Each row is a point. Each copy is the shape, with its points in the same order, stretched, turned, moved and blurred by noise. Is it also mirrored, or only turned?

Shape, 6 rows:
[[-9.7 -0.1 -2.8]
 [ 4.1  4.8  0.7]
 [ 2.0  6.1 -2.3]
 [ 3.8 -0.1 -1.8]
 [ 0.6  4.2 -1.7]
 [ 4.8 -0.9  4.1]]
Copy 1:
[[-0.3 10.1 -5.1]
 [ 2.3 -4.2  2.6]
 [ 4.8 -0.8  3.0]
 [-2.1 -1.0  4.3]
 [ 3.4  0.5  1.8]
 [-4.3 -6.7  0.9]]
Copy 1 is: mirrored
Copy 2 (6 x 3):
[[-5.2 -6.1 -8.5]
 [ 4.9  2.8  0.8]
 [ 3.0  2.7 -3.5]
 [ 0.4  3.1  1.2]
 [ 1.5  1.3 -3.0]
 [ 3.6  1.8  6.5]]
Copy 2 is: mirrored
Copy 3, 6 rows:
[[ 2.0  6.4  3.2]
 [-3.0 -4.3 -2.9]
 [-3.8 -1.4 -4.2]
 [ 1.7 -3.4 -3.5]
 [-2.2 -0.7 -2.4]
 [ 1.4 -7.5 -0.3]]
Copy 3 is: mirrored
Copy 4 (6 x 3):
[[  2.7 -12.5   2.8]
 [ -4.3   6.4  -2.7]
 [ -3.5   2.6  -4.4]
 [  0.8   4.5  -3.2]
 [ -2.2   0.5  -2.7]
 [ -1.7   8.6   1.1]]
Copy 4 is: only turned

Shape:
[[-2.0  3.8 -9.4  0.4 -1.5 -2.5]
 [-0.2  3.6 -6.9  4.0 -5.5 -1.8]
 [ 4.4 -0.2  5.5 -4.8 -3.5  1.0]
 [ 0.4  3.8  0.8 -0.4  1.5  6.4]
 [ 3.6  3.4 -5.4  2.6 -0.8 -3.7]
 [ 1.1  0.3  8.6 -4.1 -3.8 -4.5]
 [-0.5  0.0  2.2  2.2  3.1  5.1]
 [ 0.4  6.2  3.0  0.2  2.8  5.1]
 [ 0.3  4.3 -2.8  2.8 -3.1 -0.4]]
Copy 1 (9 x 6):
[[ -8.9   3.4  -3.1  -5.8   0.8  -4.3]
 [-11.9   2.2   0.1  -2.8  -3.6  -4.3]
 [ -0.3  -2.6  -3.7   3.0  -6.8   0.6]
 [  0.0   7.7  -0.4   0.4  -3.6   3.2]
 [-10.3   1.0  -0.8   0.6  -1.0  -5.4]
 [ -3.1  -5.7  -0.5   3.3  -5.2   5.1]
 [  3.2   5.7   3.4  -0.5  -0.2   2.1]
 [ -0.8   9.5   0.3   1.9  -3.0   4.4]
 [ -8.2   3.4   1.4  -0.8  -3.4  -1.0]]
Copy 1 is: mirrored
Copy 2:
[[  0.6  -0.8   6.3   0.2   6.4  -3.7]
 [  3.9  -5.5   8.4   1.2   3.0  -2.6]
 [  0.5  -0.2  -3.7  -2.5  -8.6   1.8]
 [ -1.2  -4.2   0.6  -6.5   3.4   2.3]
 [  2.3  -0.4   8.7   2.1   2.3   1.8]
 [ -5.2   1.5  -0.9  -1.4 -12.7  -1.5]
 [ -2.8  -5.8  -0.1  -2.5   2.7   3.1]
 [ -2.8  -2.3   1.4  -8.9   0.9   2.8]
 [  1.2  -3.6   6.7  -1.8   0.2  -0.9]]
Copy 2 is: mirrored
Copy 3 (9 x 6):
[[  2.1   1.2   3.9  -5.7  -6.3  -4.5]
 [  1.3   3.6  -1.5  -5.0  -7.5  -4.1]
 [ -8.0   2.8  -0.7  -2.5  -3.2   5.0]
 [ -2.9   1.7  -2.2  -6.2   1.5  -0.9]
 [  4.0   1.7  -0.2  -4.0  -6.2  -0.2]
 [-10.0   6.0   2.3   2.4  -3.5   6.1]
 [ -0.5  -1.8  -3.7  -1.7   2.2  -2.1]
 [ -2.6   4.5  -0.8  -5.3   3.4   0.1]
 [ -0.3   4.4  -0.7  -3.8  -4.1  -2.4]]
Copy 3 is: only turned
